Each row is a point. The window is the flat piece filled in between its corners: a triangle in 3 columns, a solid with four corners in 4, and so on. A path goes straight from each point to the next, and from the last back to the first. After which points does the path pass through the window?
In the rows, zero is written as 128.

Window (4 x 4):
[[148  86 141  96]
 [ 95 140 175 152]
 [159 129 151 105]
 [119 183 114 127]]
Path:
(1): [124 122 155 160]
(2): [109 144 169 118]
(3): [101 184 173 110]
(4): [112 133 140 155]
(5): [146  87 135 135]
(6): [137 119 149  55]
(7): [113 178 127 119]
(8): [136 139 126 170]
Through the window after points: 1, 3, 5, 7

Window:
[[ 94 150 107 149  63 159]
 [ 93  92 131 101 142  98]
 [126 101 102 173 181 109]
 [117 123 120 104 133  80]
 [162  81 116 157  92 161]
 [129 158 101 123 191 144]]
Path:
(1): [107 162 163 146 156 135]
(2): [125 138 144 136 132 139]
(3): [113 116  61 106 117 128]
(4): [120 123  79 118 145 113]
(5): [123 130 157 149 166 111]
(6): [118 136 157 137 174 132]
(7): [122 137  76 109 167 129]
(8): [128 125  52 129 134 147]
Through the window after points: 4, 6, 8

Window:
[[105 128 142 115 134 158 159 108]
 [167 107 107 104  84  60  94 133]
 [ 95 143 141 181 153 100 141 145]
 [117 105 123 146 190 169 171 104]
 [194 142 149 158  55 131 111 113]
 [146  85 143  93 143 165 135 161]
 [125 106 159 156 127  80 161 128]
 [190 116 153  64 130  85  96 146]]
Path:
(1): [131 135 121 133 129  91 187 161]
(2): [125  95 141 120 154 133 119 135]
(3): [130  96 156 125 107 107  91 121]
(4): [176 127  67 111 144  95 170 130]
(5): [159 132 131 123 136 113 149 157]
(6): [139  99 142 132 109 132 116 119]
(7): [124  94 165 145 143 147  98  97]
(8): [143 118 101 119 142 114 161 130]
Through the window after points: 3, 5, 7

Window, 11 rows:
[[137 129 150 152 150 166 102 152 118 151 114]
 [109  85 133  97 136 145 131 143 161 126 181]
 [126 131 121 123 128 122 145 171 129  89 153]
 [107 107  96  83 143 141  95 150 107  78 170]
 [100 119 121 130 103 167 145 132 112 115 134]
 [129 150 191 140 134 148 148 110  88 124 151]
 [138 187 156 122 134 177 151 114 139 163 150]
 [166  77  68 134 125 131 113 118 138 121 146]
 [ 89 166 130 175 151 148 152  89 151  95 145]
 [116 167 180 130  99 134 102 129 120 145 139]
 [137 129  92 168 170  79 113 109  59 208   7]]
Path:
(1): [119 154 136 134 123 161 131 133 116 146 164]
(2): [138 146 157  87 151 136 123 109 151 111 105]
(3): [118  90 128  99 125 156 129 102 158  96 127]
(4): [113 144 133 137 131 148 138 153 111 153 162]
(5): [ 82 173 109 149 142 129 157 161 117 123 196]
(6): [149 110 142 116 116 159 116 110 122 127 113]
(7): [ 86 126 167  74 135 145 115 109 145  87 105]
(8): [157  95  79 175 137 122 116 165  92 156 180]
(9): [112 136 135 131 136 150 131 137 132 134 171]
(10): [122 137 152 134 135 138 145  88 138 100 107]
(11): [131 123 147 110 134 153 129 122 129 123 115]
(12): [135 151 138 186 133 123 147 131  97 156 170]
(13): [115 139 133 156 143 154 120 135 118 135 154]
(14): [143 123 149 119 143 149 129 127 152 118  73]
(15): [125 172 171 123 107 163 114 115 164 131 113]
(16): [128 144 123 131 152 139 150 137  73 163 188]
Through the window after points: 1, 3, 5, 9, 13, 15

Window:
[[121 100 126 125 105 124 118 109 157 128 118 106]
 [130 107 126 158 117 126 110 164 142 141 144 158]
 [119 148 162  89 133 102 126 147 117  97 191 163]
 [139 116 119 157 151 164 152  64 146  95 124 105]
 [127 133  90 144 110 131 115 168 157 139 108 107]
 [153 129  85 122  82 107 149  83 164 103 171 117]
 [168  95 146 125 100  64 136 182 140 130 187 100]
 [112 169 111 171  81 140 118 135 115 177 139 134]
 [ 44 127  86 135 127  96 127 170 176 151 130 149]
 [123  86 113 133  96 139  93 163  97  80 144  59]
 [118 123  42  84 160 112 111  99 123 112 175 119]
 [120 129 123 116 115 157 142 152  93 137 154 144]]
Path:
(1): [ 93  94 126 121 132 149 111 144 138 162 182 106]
(2): [142 147 107 158 118 116 139 125 125  70  85 129]
(3): [134 110 112 144 118  86 142 107  80  85 121 108]
(4): [121 119 110 116 105 139  95 170 190 142 186 107]
(5): [111 117 108 143 129 134 114 142 160 132 162 118]
(6): [125 127 150  93 104  83 138 161  74 105 113 133]
(7): [102 131  79 135  82  51 125 165 107 115 126 156]
(8): [127 128 138 126 120 156 112 146 149 146 171 107]
(9): [100 109 102 121 129 139 141 124 179 171 186 121]
(10): [138 160 100 129 112  96 120 135 104  95 115 156]
(11): [136 118  86 113  88 115 131 113 119 117 132 133]
(12): [120 141  94 122 166 122 132 110 182 112 226  98]
Through the window after points: 11
